Rows are points. Examples show where two turns around zero, p and q, send a point. Where does a point land after both, in the order given? Backwards means that the second turn is done in reverse. Each puzzle has new turns, and all numbers are rounded.

Turn p:
[26 39] => [-11  46]
[  5 -27] => [ 23 -15]
[-31 -11] => [-13 -30]
Turn q:
[-6 -3] => [ 3 -6]
[-29  43] => [-43 -29]
[  7 -42] => [42  7]
[28  2] => [-2 28]
Where do these land?
p, then q: [-8  7] => [  1 -11]
p, then q: [24 26] => [-35  -3]
p, then q: [  6 -46] => [27 38]
q, then p: [26  2] => [-20  16]
q, then p backwards: [-48  10] => [-42 -25]

Turn p:
[15 12 13 13] => [ 2 -4 -8 25]
[ -4 -14  31  56] => [-33   6  29  49]
[  1 -26   8 -35] => [ 28 -10  24 -22]
[ 21  22 -43 -36] => [ 16 -21 -45 -36]
[-19  17  30  29] => [-10  32   5  35]
[-15 -12 -39 -25] => [ -6  -3  -5 -49]
Turn q:
[ -2 -10   4  -1] => [-9 -4 -4 -3]
[ -3  31  15 -51] => [ 21  36 -45   8]
[-49  12 -19  20] => [-16  10  27  47]
[ 46  10 -38  21] => [ 47 -33  26 -13]
[-33 -18 -21  24] => [-26 -17  24  30]
[ -7 -19  21 -16] => [-23   3 -22  -9]
[49 -5 37  4] => [  8   5  -5 -61]
Where do these land?
p, then q backwards: [ 65 -18   5 -25] => [ 35 -20 -60  -4]
p, then q backwards: [-26 -20 -19  30] => [-22 -21  29  24]
q, then p: [ -3  29   1 -44] => [-20 -21 -44   1]
p, then q: [-65  14  33   3] => [36 63 16  1]
q, then p backwards: [ -9  -1 -25  15] => [ 15 -16  18  10]
p, then q backwards: [ 27 -15   6  -3] => [  8 -10 -28   7]
p, then q backwards: [12 11 -1 25] => [-23 -12  -8 -12]
